Each row is a point. The window is the flat piece filled in between its corners: a triangle in 3 columns, a solid with four corners in 4, and so on. A path goes straight from each point to the next, and from the last back to the first. List the points from which the path goes on through the window.
(in the rows, 128 means zero)

Window (4 x 4)
[[178 170 169 120]
 [ 64  82 115 130]
 [ 85  88  64 133]
 [100 175 135 123]]
Path:
(1): [ 85 107 133 183]
(2): [104 169 151 168]
(3): [105 170 157 100]
(4): [131 137 124  66]
(5): [127 149 119 146]
(6): [119 160 155 152]
(7): [111 149 143  58]
(8): [ 95 104 122  98]
Through the window after points: 8

Window (8 x 8)
[[ 93  90  88 101 128 162 183 121]
 [198 135 144 104  70  97 120 116]
 [ 63 143 196 167  55 182 101 140]
 [ 89 123  87 147 160  40 113 139]
 [151 173 146  56 111 130  79 142]
 [ 86  94 112 170 167 155 132 140]
 [118 105  56 132 133  79  82 129]
 [178  61 181 105  60  58  93 105]]
Path:
(1): [133 122 135 103  86 112 101 154]
(2): [117  87 117 132 126 130 130 161]
(3): [ 98 109 124 143 139 130 128  73]
(4): [112 123 114 132 130 119 104 102]
(5): [119 104 110 123 113 112 103 159]
(6): [117  96 101 125 122  99 146 188]
(7): [ 84 126 100 122 149 120 127  57]
(8): [117 113 128 133 132  95 105  51]
(9): [127  70 115 147  96  93 123 171]
(10): [143 100 104 125  82 103 100 197]
(11): [111 114 123 133 128  97  98  64]
(12): [139 107 149 108  89  92  93  65]
(13): [152  96 119 111  82  85 118 210]
(14): [170 112 139 113  78  93 115 153]
(15): [164 138 140 103  95 109 109  61]
(16): [135 140 135 105 103 109  96  89]
Through the window after points: 2, 4, 6, 10, 14

Window (11 x 11)
[[123 106 130 143 163 122 141 155 139  65  82]
 [177 174 127 152 114 153 120  84 176  65 102]
 [ 53 170 145 140 128 189 157 100 126  76 109]
 [169 171 100  98 131 109 134 136 134 192  95]
 [159  83 117  80 109  40  76 111  67 167 134]
 [115 153  55 218 185  63 135 134  95 178 127]
 [ 98 142 133  85  93  81 109 115 218 149 113]
 [178 118  59  72 195 149 129  99 113 127  94]
 [140  76 157  98 176 185 136 123 178 130 118]
 [127  83  92  78  84 135 113 156 146 179 174]
 [122  93 151  99 103 129 183  87 121  71 135]]
Path:
(1): [121  55  99 136  92 158 150 102 153 129  70]
(2): [147  82 102 121 118 137 128  93 127 139  80]
(3): [140 155 123  73 213 108 120 159 123  94 152]
(4): [ 96 156 119 108 172 124 151 137 136 125 154]
(5): [102  75 107 136 110 149 128 101 102 138  57]
(6): [101  98 125 153 118 158 131  87 140 138  41]
(7): [146 176 110  84 150 124 131 122 149  88 167]
(8): [142 131 138  78 167 133 132 151 151 110 164]
(9): [116  85 100 149 109 121 128 133 134 120  74]
(10): [126  93 107 128 107 153 125 116 162 132  88]
(11): [163 136 130  84 173 132 135 126 135 113 159]
(12): [137 129 144 103 181 124 117 121 147 112 152]
Through the window after points: 2, 6, 8, 10

Window (12 x 12)
[[122 216 240  67 189 182 140 159 199  98 220 126]
 [151 123 141 153  76 100 157 149 112 142 159 148]
 [105 149 113 157 136 129 130 123  96 147 141 120]
 [157 175 147 167 161 127  90 116 183  65 186 140]
 [128 122 138  72  92 183 188 127 161 156 128 118]
 [ 98 189 249 123 120 199 146 124 128  59 119 105]
 [160 116 129 116 134 105  96 163  93 118 150 112]
 [123 140 118 115 100  75 141 167 132 144 108 114]
 [123  98 187  88 132 156 224 122 135 174  75 129]
 [ 85  76 183  89  93 143 172 124 168 168 130 133]
 [129 126 103 114 116  77 152  88 101 116 151 129]
 [116 140 107 164 148 115 140 155 112  55 169 124]]
Path:
(1): [123 142 155  97 130 143 117 154 115 105 117 191]
(2): [117 135 124 125 105 123 131 138 110 117 113 167]
(3): [135 108 134 148 111 109 165 122 130 124 134  59]
(4): [144 138 149 147 127 131 161 124 133 127 153  66]
(5): [125 168 150  99 145 137 117 149 108  94 123 204]
(6): [108 142 164  93 122 158 148 131 129 112 116 185]
(7): [125 132 172 134 119 127 183 128 161 147 154  63]
(8): [138 124 135 145 122 103 156 126 127 128 169  77]
(9): [118 144 128 119 111 124 144 144 113  94 133 184]
(10): [125 124 127 101 126 125 136 145 137 136 132 174]
(11): [147 114 137 130 115 103 182 131 147 150 162  69]
(12): [143 122 155 124 126 122 139 139 120 125 153  81]
Through the window after points: 8, 12
